Each row is a point. The points of each table are mixes of a few directions, plus a little noise. Count the directions of each table, and those that both share. Where both have some left over, give the other angles between the two spaces (their principal angles), to ten degrees, smallest first.

First (6 x 3):
[[ 60 -30  60]
 [ -6  28  -3]
 [-36 -29 -41]
 [  5   5   5]
 [-14  44 -10]
 [ -9 -16 -11]]
Second (4 x 3):
[[-14  31 -11]
 [ 25 -56  20]
 [ 13 -29  10]
 [-24  53 -19]]
Directions: first 2, second 1, shared 1

First (8 x 6):
[[ 14   8   0   0   4 -16]
 [-22 -16  18  -1  14  -3]
 [ -5 -10   8  -1  -1 -18]
 [-28 -14   6  60  22  15]
 [  1   3  -6 -20 -10  16]
 [ 23  25 -12  31  18  11]
 [ 19  10  -3 -50 -13  -6]
 [  0  -7 -11 -21 -34   2]]
Second (8 x 6):
[[ 19 -13 -30  26 -17   2]
 [ 16 -14 -28  21 -14  -4]
 [ 21   8  10 -16  -7   6]
 [  4   3  17 -40   6 -14]
 [-28  -2  -7 -12  27  -4]
 [-14  -2  36  20 -21 -16]
 [ -1  -6 -29  16   7   8]
 [-16  24  31 -18  19  22]]
Directions: first 4, second 4, shared 2; angles 30, 90

First (8 x 9):
[[ -5  17 -28   8  21 -53   2 -15   2]
 [ -6  -5  14  36 -22  29   5   4   8]
 [ -1 -11  -8   6  -5  -2 -10  -3   4]
 [ -6   7  -4  24  -1 -10   5  -5   5]
 [  4 -14  -2 -19  -2   7 -13   1  -1]
 [  6 -60 -15 -25 -22  25 -53  -1   3]
 [  5  14  26 -16   0  25  20  13  -6]
 [  2  52  17 -14  30 -19  45   8 -10]]
Second (10 x 9):
[[  4   3  -3   6  -8 -10   7   4   8]
 [-12 -20  17  41 -22  49 -10   0   1]
 [ 15  20 -13   6 -14 -49  24   7  22]
 [-13 -16  13  13   0  42 -15  -3 -10]
 [ -7 -12  14  49 -32  31  -1   2  10]
 [ 14  21 -18 -40  19 -55  14   1   1]
 [ -8 -10   4 -23  26  24 -18  -6 -21]
 [  0   1  -1 -10   8  -2  -2  -3  -5]
 [ 15  21 -18 -30   9 -56  18   4   7]
 [ -6 -10   4 -12  16  20 -13  -5 -17]]
Directions: first 3, second 2, shared 1; angles 50

First (11 x 12):
[[ 16 -16   3 -13 -15  25   6   0  10 -11  -5   3]
 [  5  -8  15  -2  27 -16  12   2 -14   9  -5   9]
 [ -5   7 -18   2   4  20 -12  -1   8   7   7   4]
 [  4  -5  16   4 -26 -14   1  -3  -7 -23  -1 -25]
 [  0   3 -19  -5 -17  30  -9  -1  18  -1   3   3]
 [ 16 -22   7   4  -9  28 -17  -6 -11 -32  11 -33]
 [ -5   4   9   9   5 -23  -1  -1 -13  -3   2 -11]
 [  4  -3 -27  -5   8  51 -17  -2  15   6   9  10]
 [-11  15  -8  -1   6 -15   8   4   8  20  -5  19]
 [-21  24 -12   7  34 -26   3   5  -2  35   0  25]
 [ -2   2  34   0 -17 -60  27   3 -12  -6 -16  -5]]
Second (10 x 12):
[[-15  -3  20  21   9 -10  -5  -1  -9 -23 -12   4]
 [ 30 -19 -14 -24 -18 -11  -9  36 -19 -20 -27   5]
 [ 35 -14   0  31  -2  -4  -3  -6   4  -9   3   5]
 [  7   8   2  -9   9   8 -13 -15  -1   2  10   9]
 [-22  11  -5 -27   0   5   4   4   1  12   1  -6]
 [-35   4  -1 -16  -5   1  18   2   9  37  -2 -14]
 [  8  -4  15   7  10  -1 -17 -10  -8  -8  -4  12]
 [-34  17 -19 -34 -10   8  24  17  10  21   6 -20]
 [ -8   7   6  14   8   6   6 -24  14  26  18  -3]
 [ 34  -6  -1  37   2  -2  -5  -3   1 -39   7   5]]
Directions: first 4, second 5, shared 0; angles 50, 60, 60, 60

First (10 x 18):
[[ 13 -24  46 -29 -17  15 -15   4 -23 -14 -29  -1 -29  -2 -25  -6 -19 -25]
 [ 20   3  60 -23 -26  26 -26  -4 -41  -2  -3 -12 -11   9 -23 -10  15 -22]
 [  1  19 -27  29  10 -29  13  -4  24  11  24 -10  19  14   7   1  16  22]
 [  1  -7   3  -4   0   0   0   2   0  -4  -7   1  -6  -1  -3   0  -7  -3]
 [ -6 -18  10 -20  -3  19  -5   4 -11 -10 -20  10 -14 -13  -2   1 -19 -14]
 [ -9 -15  -3 -12   3  12   1   4  -2  -8 -16  11 -10 -14   4   3 -17  -8]
 [-19 -29 -18 -16  11  12   8   8   7 -14 -30  23 -18 -25   9   7 -36 -10]
 [-11  28 -27  19   8   3   3  -6   5  14  30   0  29   1  23   2  28  17]
 [  6  14  -5  15   1 -16   2  -3   7   8  16 -10  11  13  -1  -2  15  11]
 [  2  28 -40  41  14 -42  17  -5  34  17  34 -15  29  20  11   2  24  32]]
Second (8 x 18):
[[  4   0 -37   0  -6  -7  13  14   3   8 -15  10 -31  -5   9   4 -23   6]
 [  2  34  14  15 -21  10 -17  -2  -7 -20  18  10  23  -8   1  13  40  24]
 [ -6 -42  10   9  12  -7 -15 -19  20 -31   4 -10 -14  17 -17 -18  -6  -4]
 [  8 -17   2 -15  -4  21 -15   5   9 -35  21 -19 -11   0 -25  -5  15  15]
 [  0  13  23  19   1   2 -18 -26 -15  15  -1   1  19  22   7 -13  28 -10]
 [  9  35   8  -2  -5  -2  11   7 -15  32 -38  16  29  -4   6  14  12  -3]
 [-26 -10   8  12   9 -25  14   2  17 -14  22  10   9 -22  17  16 -28  -3]
 [  7 -15 -28 -36  16  10  27  20 -11  44 -10 -19 -26   0   3 -10 -36 -24]]
Directions: first 3, second 6, shared 1; angles 50, 70
